Every row gives one point. To make a cloud, some directions were put in groups of two or more. Within a group, all points are equally far from the middle, so they leave a hole (a ring in 2 directions, a hollow ball in 3). The other directions are filled evenly. Then the cloud was stretched, turned, moved and blurred a little. How many holes are there, and how many directions does each take, smallest first?

Cloud, 21 rows:
[[ 3.73  1.89  2.87]
 [ 0.39  1.28  0.34]
 [ 1.01 -0.92  2.31]
 [-0.17 -1.17 -4.64]
 [ 2.26 -4.03 -3.26]
 [-1.46 -3.72 -2.80]
 [ 1.05  2.70  1.14]
 [ 0.72 -2.47 -0.15]
 [ 1.87  0.07  1.26]
 [-2.31 -3.82 -1.09]
 [-2.30 -1.95 -0.11]
 [-2.07  3.06 -1.69]
 [-2.87  0.27 -2.40]
 [-1.05  1.45  1.75]
 [-3.01 -2.61 -0.04]
 [ 3.22  1.65 -2.96]
 [-2.17  1.28 -1.39]
 [-2.20  0.35 -1.11]
 [ 2.32 -0.40  2.02]
 [ 1.80  1.12  1.53]
 [-2.77 -0.91 -4.27]]
Holes: 0

Cloud, 26 rows:
[[-2.05 -0.45  1.95 -4.11]
 [ 1.31 -1.27 -0.99  4.05]
 [-1.24  0.03 -0.73 -2.72]
 [ 1.38 -1.46 -0.86 -0.34]
 [-2.06 -0.81 -2.30  2.63]
 [ 1.22 -0.24 -1.32  1.96]
 [ 2.09  3.23 -2.15 -1.23]
 [ 1.97 -1.48 -1.14  0.79]
 [ 0.10  3.44 -1.27  3.13]
 [-0.32  4.93  2.27  0.82]
 [-0.80  1.08 -0.01  2.95]
 [ 0.66  0.94 -0.02  0.17]
 [-0.68  1.83  1.86 -2.81]
 [-2.25 -1.65 -2.08  2.57]
 [ 3.67 -1.45 -2.88 -1.77]
 [ 0.60 -0.10 -1.42  1.66]
 [-4.35  1.61 -3.15  1.28]
 [ 0.55  1.29 -0.28 -1.36]
 [ 4.74 -0.98 -2.25 -1.24]
 [ 1.15 -1.06  0.72  3.15]
 [-2.52 -0.37 -1.27 -1.40]
 [-3.34  4.01  0.52 -4.86]
 [-3.57 -1.82 -1.64  0.62]
 [ 3.10 -1.70 -2.56 -0.84]
 [-1.66 -1.99  1.96 -5.26]
 [-3.68 -1.85 -3.31 -0.10]]
Holes: 0

Cloud (48 x 6):
[[ 2.49 -1.55 -3.87  0.65 -1.19  0.46]
 [ 2.31  0.40 -3.12 -2.13  0.52  3.04]
 [ 1.60  0.63 -1.77 -1.13  3.78  3.06]
 [ 1.71  2.14  0.30  3.18  2.78 -1.59]
 [ 2.87  0.70 -1.04  3.26  2.18  2.07]
 [-0.53 -2.94 -2.31  0.59  2.71 -2.09]
 [ 0.28 -2.60  1.51  3.21  1.75  3.07]
 [-2.48  2.77 -2.33 -0.72 -1.79  1.78]
 [-0.77 -1.01 -2.31  0.53  3.51  2.95]
 [-0.85 -1.77 -1.47 -3.88 -1.62  1.22]
 [ 1.88 -1.92  0.41  2.81  3.50 -0.42]
 [-0.21 -2.72  1.09 -3.31 -1.84  0.12]
 [ 3.12  1.64  3.57  1.69  2.19  0.04]
 [ 2.05  2.73  4.08 -0.16  1.46 -1.58]
 [-0.55 -2.48  3.62 -0.58  2.20  0.25]
 [ 3.08  0.35  2.19  2.63  2.66 -0.69]
 [ 2.71 -2.24  0.84 -2.66 -2.11  1.02]
 [ 3.62  0.94  2.41 -0.64  1.35  3.73]
 [ 2.15  2.23  0.21 -2.46  4.21 -1.03]
 [ 0.18  3.94 -2.26 -2.50 -2.44 -0.23]
 [ 1.78 -1.17  0.24 -3.87  1.85 -1.37]
 [-1.50  0.76  1.96 -2.10 -4.33  0.91]
 [-0.89 -2.05 -2.85  1.90  0.00  3.27]
 [ 2.85 -1.90  0.68 -3.10 -1.79  0.63]
 [ 0.98 -3.06 -1.13  2.35 -1.63  3.11]
 [ 2.12  1.41 -2.45 -2.92  1.37 -2.81]
 [-1.32 -1.15  2.03  1.20 -3.69  3.03]
 [-2.68 -0.43  3.00 -2.33  1.01 -1.17]
 [ 3.14  0.49  1.66  3.23  2.68  0.70]
 [-0.40  1.60  0.63  2.47 -4.36  0.89]
 [ 3.02 -1.19  2.43  1.58  2.44 -1.08]
 [ 2.41  1.15  1.23  2.82  2.27 -2.14]
 [ 2.47  2.51  4.00  1.41  1.78 -0.36]
 [ 1.62  0.11 -2.75  0.82  3.39  2.75]
 [-1.68  0.30  3.32  0.34 -1.43  3.86]
 [-2.07 -1.49  2.33 -2.74  1.62 -0.84]
 [-3.52  1.81 -0.92  0.71  2.20 -2.58]
 [ 0.11 -3.20  2.73 -1.49  0.53 -0.97]
 [-1.88  0.29  3.54  1.03 -1.12 -2.66]
 [-3.18  2.28  0.64 -2.44  1.51 -2.42]
 [-1.02 -3.26  2.62  1.89  1.69 -0.60]
 [ 2.03 -2.67  2.23 -1.95  0.55 -1.13]
 [-2.54  0.42  2.53  3.73  1.01  0.30]
 [ 1.30  2.95 -1.50 -0.25  4.07 -2.03]
 [ 1.59  1.96  1.01  1.49 -4.47 -0.12]
 [-1.65  2.48  0.06 -3.27 -3.46  0.22]
 [-3.37  1.86  0.71 -1.20  2.52  1.76]
 [-1.79  1.30  1.46  2.82  0.32 -3.16]]
Holes: 3 (2, 2, 2)

Cloud:
[[-1.22 -0.65 -1.66  1.34 -3.40  1.15  4.54 -3.03]
 [ 0.49 -3.60  2.67 -1.34 -1.76 -2.72 -1.80  2.31]
 [-0.70 -3.91  0.63 -1.30 -2.18 -3.51 -2.82  4.40]
 [-1.57  1.30  1.28  2.85  0.41 -2.25  0.36 -2.42]
 [-2.13 -1.31 -1.07  2.19 -2.89 -4.67  1.16 -0.38]
 [ 1.21  1.25  0.37  3.50  1.61  1.58 -1.28  0.13]
 [ 0.68  1.80 -0.22 -1.17  0.23  3.09  0.54  2.74]
 [-1.57 -3.77 -3.13  0.05 -0.24 -0.61  0.51  1.82]
 [-3.44 -1.47  1.90 -1.80 -0.78 -0.12 -2.29 -0.25]
 [ 2.76 -0.48  1.66 -0.35 -3.19 -1.82  1.99  4.68]
 [-3.46 -0.78 -3.86 -1.49 -0.44 -4.30 -0.98  1.80]
 [-2.96  0.86 -2.08  3.28  0.78 -2.02  2.24  0.74]
 [ 1.66 -2.71  2.26  1.02 -4.31 -2.22  2.64 -2.05]
 [ 2.13 -0.86 -2.01  1.38  0.62  3.75  1.84  1.61]
 [ 0.65  1.33  0.98  1.53  1.72  1.86 -1.78  1.55]
 [-1.06  1.51  0.94  3.13 -0.96 -0.47  3.10 -3.17]
 [ 3.14  1.10  2.99  1.84  1.20  0.62 -0.01 -0.52]
 [-1.65  1.73  2.25  0.89 -2.75  1.36 -3.51 -0.50]
 [ 0.13 -3.48 -3.57  0.75 -2.93  0.25 -1.40  2.48]
 [ 1.97 -1.15  2.37  3.28 -2.50 -0.19  2.33  2.73]
 [-1.76 -1.35  0.30 -3.21 -1.81 -1.18  3.81  3.13]
 [-2.65 -1.99  2.63  1.82 -1.18 -0.34  0.63  1.85]
 [-1.62  2.33 -0.42  4.46 -3.26  1.24 -1.92  0.54]
 [-3.52 -3.23  1.14  3.83 -0.45  1.41 -2.04  3.72]
 [-0.02 -4.11  1.47 -0.64  0.23  1.48 -2.39  0.36]
 [-3.21 -2.42 -2.53  4.14 -2.24 -2.09  0.00  0.09]
 [ 1.28 -0.09  2.24  3.72 -1.98  3.92  1.74  3.52]
 [ 1.48 -0.53 -1.85  4.40 -1.73 -1.17 -3.26 -0.68]
 [ 0.86 -1.62  2.02  4.28 -2.85  1.87  3.54  1.87]
 [ 1.49  0.16 -1.22 -0.26  0.82  2.87 -1.20  0.89]
 [ 1.11 -2.32  0.32  1.40 -4.47 -2.01  3.33  2.07]
 [ 0.93 -0.53 -4.05  4.49 -1.33  1.30  0.34  2.54]
 [-1.01  0.36 -1.27  1.66 -0.98 -4.61  3.93 -0.96]
 [ 0.16 -4.29 -1.84  0.13 -4.01 -1.59 -2.15  0.04]
 [ 0.77  2.03 -1.02  0.82 -4.07 -1.16 -0.42  0.27]
 [ 0.33 -2.43  2.84  0.68 -2.14  4.26  2.26  2.00]
 [-2.14  1.95  0.51  1.26 -4.38  2.67 -1.80 -0.20]
 [ 4.14 -1.31 -0.26  0.72  1.06  0.27  1.44 -1.58]
 [-1.26 -4.03 -1.65 -1.68 -0.67 -0.55 -0.26  1.44]
 [-0.29  1.57  4.32 -0.65  0.63 -2.23  1.61 -2.03]
 [ 2.79  1.09 -0.87  3.28 -0.08 -2.86 -0.28 -0.39]
 [-3.11  1.79  1.87  1.54 -0.09  2.82 -2.24  0.66]
 [ 3.15 -0.26 -0.25  4.28 -0.18  0.62  2.05 -0.18]
 [-1.06 -3.17 -3.88  5.64 -1.04  0.86 -1.62  2.07]
 [-2.59  0.86  2.66  0.60 -2.85 -0.92 -0.98 -0.85]
 [ 0.09 -3.94 -1.55 -0.54 -4.07  0.47 -0.03  0.07]
 [ 1.67 -2.61  3.48  0.84 -2.10 -0.93 -1.64  1.18]
 [ 1.40 -2.75 -0.16  2.52 -3.34  0.16  3.75 -3.13]
 [ 2.08 -3.59 -0.97  1.00 -1.81 -2.17  1.72 -3.25]
 [-2.66 -0.05 -2.46 -1.26 -0.05  0.48  1.43 -0.20]
 [ 3.18 -3.04 -1.17 -1.84 -2.64 -1.53  3.50 -0.53]
 [-2.05  0.45  1.51  1.27  2.07 -3.76 -1.30 -1.50]
 [-2.11 -0.71  2.76  0.19  0.45  1.14  2.87  0.40]
 [ 0.30 -3.16  3.89 -1.48 -2.81 -1.16  0.44 -0.59]
 [ 1.00 -1.01  0.79  4.90 -3.61  2.28 -3.16 -0.52]
 [-0.64 -3.42  2.43  2.02 -2.58 -0.35 -2.62  1.88]
 [ 1.50 -2.93  1.56 -1.93 -1.16 -1.65 -1.88  3.17]
 [-3.77  1.25 -3.83  3.10  1.12  1.44 -2.02  0.68]
 [ 1.15 -1.36 -1.64 -0.96 -2.77  2.00 -3.01  1.45]
 [ 0.31 -0.29  0.22  5.35 -0.94 -1.57 -2.97  3.62]
 [-0.91 -0.93  2.66 -2.96  0.39 -0.74  2.97 -0.38]
 [ 0.54 -3.82  0.77 -1.35 -2.92  3.30 -1.42  0.28]
 [-1.61  2.57  2.98  0.49 -2.56  3.61  1.86 -0.29]
 [ 0.09  2.12 -0.31 -2.01  1.55 -0.53  3.35 -0.52]
 [ 2.24 -1.51  0.64  0.44  2.05 -0.88  0.80  3.47]
 [ 0.64 -2.64 -0.01  0.47  0.74  3.01 -4.11  0.93]
 [-0.32  0.63 -1.49  2.90 -4.27  0.78 -3.03  2.94]
 [ 2.59  2.11  3.01  2.20 -0.44 -2.04  0.28  1.26]
 [-1.00  2.34 -1.54  3.37 -0.74  3.51  2.88 -3.25]
 [-1.94 -1.19  2.90 -1.95  0.65 -1.98  0.10 -0.37]
 [ 0.68 -3.33 -1.49 -2.17 -0.71 -1.65  1.33  4.07]
 [-1.60  1.75 -0.53 -1.18  1.21  1.51  0.04  0.71]
 [-0.46  2.27 -1.01 -1.00  0.43  4.32  2.57 -0.91]
 [-1.09  3.49  0.92  3.25 -3.37  1.99  2.62  0.98]
 [ 0.45 -3.71 -0.66 -3.16 -1.52 -2.10  1.26 -2.18]
 [ 1.24  0.80  1.25  3.64  1.20 -1.60 -3.96 -0.86]
 [ 0.73 -2.72  2.04  4.47 -3.45  2.12 -3.13 -1.29]
 [-1.15  1.71  0.06  0.31 -3.62 -4.48  2.84  0.47]
 [-0.53 -3.21  0.93 -0.20 -4.54  0.46  0.89  1.42]
 [-3.17  0.11  0.72  3.28  0.95 -2.34  2.34  2.18]
 [-0.34  1.57  0.13 -3.99 -2.80 -2.28  2.30  0.38]]
Holes: 2 (2, 3)

Cloud, 78 rows:
[[-1.86  3.27  2.54  3.31 -1.26  1.40 -1.84  1.92]
 [ 4.46  0.23  0.59 -0.15  1.00 -1.58 -0.60 -1.60]
 [ 0.48 -1.45 -1.06 -2.93  0.23 -3.89 -1.49 -0.68]
 [ 1.55  0.72 -2.19  3.28 -3.33  0.10 -2.29  2.68]
 [-0.21  2.53  0.58 -0.91  2.24 -2.17  0.51  0.32]
 [ 0.51  3.18 -1.37 -2.05 -2.94  2.54 -0.14  1.13]
 [ 2.46 -2.57  0.60  2.38  3.29  0.43 -3.01  1.19]
 [-0.44 -1.40 -1.90 -3.10  0.59 -2.15  2.32  3.29]
 [ 1.68  1.77  4.53 -0.81 -2.80 -0.13 -2.76 -1.65]
 [-2.35  0.94  1.94  4.24  1.03  1.63  0.59 -2.23]
 [ 1.09  3.51 -1.23 -1.96  1.78 -0.72 -2.01 -2.51]
 [-2.53  0.71  0.37  0.68  2.27 -0.66 -0.02 -1.54]
 [-0.64  3.34  2.95 -1.48 -0.79  1.57 -3.72 -1.97]
 [ 3.91 -0.29  2.28 -3.82  0.73 -0.41 -2.51 -2.19]
 [ 2.48  2.44  1.92 -0.48 -0.74  3.10 -3.53 -0.82]
 [-3.61  1.21  3.17 -2.35 -2.37  0.71 -0.31 -0.65]
 [ 0.11 -2.61  3.73 -1.67 -0.61  1.66  1.32 -2.33]
 [ 1.96  1.69 -2.64  3.04  0.40 -2.54 -0.30  0.78]
 [-0.58  1.05  0.65  3.60 -3.60 -2.72  0.36  0.45]
 [-1.37  0.75 -1.26 -0.87 -2.50 -2.59  2.01 -2.93]
 [ 0.88  0.10 -1.34  1.06 -2.21 -1.06 -3.35 -2.07]
 [-0.09  3.04  0.57 -2.47  0.45 -2.30  1.83  0.75]
 [ 2.30  3.45 -0.84 -2.14  1.58  0.88 -2.08 -2.49]
 [ 0.25 -1.32 -1.37  0.28 -0.56  3.40  3.79 -2.64]
 [-2.56  1.07 -3.14  0.98  1.56  4.28  0.89 -1.58]
 [-0.51  4.62 -3.50  1.62 -2.07 -1.82  2.53 -1.03]
 [-2.47  0.53 -0.70  3.30 -3.65  4.01  3.10 -1.74]
 [-3.26  2.30 -1.05 -0.39  0.27  1.73  2.72 -4.15]
 [ 2.48  0.48  1.89  1.92  2.41  3.67 -1.89  0.59]
 [ 4.13  1.73 -3.76 -1.91  2.39 -0.99 -0.54  0.26]
 [-2.14 -1.15  2.82 -0.03 -3.77  3.13 -1.04 -0.49]
 [-0.21 -0.66  0.89 -0.77 -0.02  3.34 -0.25  3.57]
 [ 1.64  2.95 -1.04  2.57 -2.21  4.19 -2.05 -0.76]
 [-0.37 -3.24  4.26 -0.62 -1.70  1.47 -0.11 -1.24]
 [-2.47  1.92  1.27 -3.28 -2.55 -0.48  1.67  1.98]
 [-1.06  1.63 -1.08 -2.78 -0.68  1.83 -1.69 -1.86]
 [-2.77  1.77  4.31  2.32 -1.47  1.07 -2.54 -0.37]
 [ 3.91 -0.89  1.76  0.77 -1.75  1.04 -3.68  2.11]
 [-2.34  4.73 -1.88  0.62 -1.74 -2.59  1.36 -0.18]
 [-2.60  1.36  0.72 -0.40 -0.94  2.65  3.31  0.54]
 [ 2.70 -0.18  0.17  2.47 -0.75  3.20  1.27  1.13]
 [ 0.55  3.18 -0.54 -2.60 -2.79  2.69 -3.74  0.60]
 [ 2.39  0.39 -0.78 -0.33  1.99  2.06 -0.12 -4.92]
 [ 1.05 -0.25 -0.78  2.78  0.70 -3.12 -1.49 -1.23]
 [ 0.82 -3.08 -2.00  0.53 -1.20 -1.88  1.11  3.97]
 [ 0.60  1.30 -3.53 -2.29  3.31  0.34 -0.31 -3.05]
 [-0.91  4.33  1.94 -0.75 -5.06  1.47  0.69  0.60]
 [-0.80  1.74 -0.11  0.56  2.74  1.39  4.76  0.14]
 [ 2.26  2.52 -0.75 -0.93  4.40  2.72 -1.01 -0.49]
 [-0.57 -4.21 -1.44  3.09  0.12 -0.20  3.48 -1.17]
 [-0.74 -3.43  0.12  3.02 -0.43  0.45 -1.59 -0.47]
 [-0.40  2.50  3.03  2.69 -1.88  2.50  1.59 -1.28]
 [ 2.72  2.12 -2.61 -2.02  3.06 -1.60 -1.44 -2.09]
 [ 0.63  2.41 -0.28 -2.38 -3.08  2.88 -0.87  1.30]
 [-3.54  1.68 -1.50  1.40 -2.33 -3.69  1.37  0.28]
 [ 0.44  1.91  1.68 -2.15  2.45 -0.14 -3.10 -0.34]
 [-0.80  0.71  3.15 -0.87  1.69 -0.76 -3.02  0.38]
 [-1.18 -0.39  0.62 -0.28 -5.97 -2.49  1.22  1.00]
 [-2.21  3.50  2.79  1.20 -2.60  1.20 -1.61  3.62]
 [ 0.09  1.19 -0.92  6.38 -1.28  1.66  1.58  0.68]
 [ 2.52  0.92 -2.52 -0.75 -0.89 -1.92 -4.09  0.65]
 [-0.70  4.70 -0.75  3.40 -0.45  4.98 -1.09  0.41]
 [-0.27  2.19  3.26  0.10 -1.18  3.20 -4.89 -1.15]
 [-0.36  3.27  0.31 -1.19  1.12 -0.67  1.73  1.44]
 [-0.69  0.48  0.66  2.24 -1.70  4.84 -3.74  1.32]
 [ 1.06  1.32  0.98 -1.31  0.22  3.63 -3.17 -1.78]
 [-2.46 -1.80 -0.18  3.37 -2.56  2.44  0.08  2.91]
 [ 0.09  3.33  1.77 -0.36  0.40  2.20 -4.73  1.18]
 [-0.53  0.31 -1.15  3.47 -4.49  0.12 -4.27  5.05]
 [-0.39  2.25  0.62 -1.11  0.15  1.92  1.63  2.74]
 [-0.88  2.31  2.06 -1.12 -0.59 -3.13 -1.08  3.01]
 [ 1.33  0.87  0.88  1.31  5.31  2.00 -0.47 -1.35]
 [ 0.11 -2.05  2.91 -0.72 -3.50 -2.93  0.00 -1.25]
 [ 1.30  0.61  4.66  1.97  0.06  1.69 -1.46  1.33]
 [-1.55 -2.26 -2.09  2.44  3.62  0.25  0.24 -1.21]
 [-1.40 -1.08 -1.84  3.37  1.42  1.06 -3.02  0.31]
 [-2.11 -2.56 -3.38  4.09  1.23  1.94  2.22  0.76]
 [-3.64  1.42 -1.88  0.30  1.42 -0.79  3.49 -1.92]]
Holes: 2 (3, 3)
